Every row gives one point. To make a cloud, some directions were put in groups of two or more. Within a group, all points are equally far from the middle, so they leave a hole (a ring in 2 directions, a hollow ball in 3). The other directions are filled evenly. Then the cloud was stretched, turned, moved and blurred a little. Count the holes, and give their numbers of directions, smallest first.

Cloud:
[[-0.37 -0.59]
 [ 0.66  0.17]
 [-0.44  0.23]
 [-0.38  0.31]
 [-0.38 -0.59]
 [ 0.18 -0.62]
 [-0.54 -0.06]
 [-0.24  0.44]
 [-0.04  0.58]
 [-0.39  0.30]
 [ 0.51 -0.35]
 [ 0.07 -0.67]
 [-0.24 -0.65]
 [-0.19  0.50]
 [-0.54 -0.21]]
Holes: 1 (2)

Cloud:
[[ 0.20  0.54 -0.52]
 [-0.53 -0.08  0.18]
 [ 0.47  0.42  0.38]
 [-0.20  0.52 -0.40]
 [ 0.26  0.68  0.03]
 [ 0.47  0.21 -0.70]
 [ 0.81  0.00  0.03]
 [ 0.35  0.03 -0.80]
 [ 0.10  0.69 -0.03]
 [-0.41  0.46 -0.06]
 [-0.35  0.45 -0.36]
 [ 0.40  0.23 -0.72]
 [-0.56  0.24 -0.31]
 [ 0.57  0.48 -0.43]
 [ 0.45 -0.23  0.32]
 [ 0.65 -0.13  0.24]
 [-0.36  0.42 -0.40]
 [-0.40 -0.52 -0.41]
 [ 0.10  0.67  0.08]]
Holes: 1 (3)

Cloud:
[[ 0.62  0.40  0.20]
 [-0.36 -0.53 -0.03]
 [ 0.58  0.21  0.08]
 [ 0.63  0.65  0.25]
 [-0.22  0.86  0.38]
 [-0.43  0.08 -0.62]
 [ 0.58  0.28  0.36]
 [ 0.11  0.55 -0.48]
 [-0.34 -0.06  0.53]
 [ 0.63  0.66  0.24]
 [ 0.14 -0.03  0.74]
 [ 0.52 -0.03 -0.46]
 [-0.37 -0.61 -0.12]
 [ 0.11 -0.65 -0.21]
 [-0.50 -0.31 -0.04]
 [-0.30  0.65  0.17]
 [-0.54 -0.13 -0.21]
 [-0.07 -0.35  0.34]
 [ 0.35  0.09  0.70]]
Holes: 1 (2)

Cloud (31 x 4):
[[-0.20  0.08 -0.32  0.48]
 [ 0.61  0.16 -0.63  0.06]
 [-0.22 -0.65  0.44 -0.50]
 [ 0.29 -0.02 -0.08  0.82]
 [ 0.19  0.40  0.22 -0.80]
 [ 0.22 -0.01 -0.24  0.86]
 [ 0.81 -0.10 -0.40  0.14]
 [ 0.18 -0.37 -0.46 -0.22]
 [ 0.07 -0.44  0.37 -0.74]
 [ 0.26  0.07  0.24 -0.85]
 [ 0.35  0.45  0.29 -0.40]
 [-0.17  0.49  0.26 -0.50]
 [ 0.00  0.52  0.15 -0.74]
 [-0.01 -0.53  0.57  0.35]
 [ 0.39  0.42  0.25 -0.41]
 [ 0.06 -0.09 -0.29  0.84]
 [-0.42 -0.38 -0.12  0.37]
 [ 0.81 -0.12 -0.40  0.13]
 [-0.07 -0.19 -0.28  0.77]
 [-0.05  0.53 -0.20 -0.61]
 [ 0.64 -0.15  0.20 -0.41]
 [-0.51 -0.34  0.54 -0.13]
 [-0.22 -0.68 -0.20  0.35]
 [-0.25 -0.68  0.65 -0.16]
 [-0.49  0.03  0.00  0.11]
 [ 0.00  0.53 -0.41 -0.30]
 [ 0.80 -0.02 -0.47  0.13]
 [ 0.01  0.52  0.15 -0.74]
 [-0.42 -0.64  0.52 -0.26]
 [ 0.07  0.29 -0.27 -0.72]
 [ 0.08 -0.42  0.35 -0.74]]
Holes: 2 (2, 2)
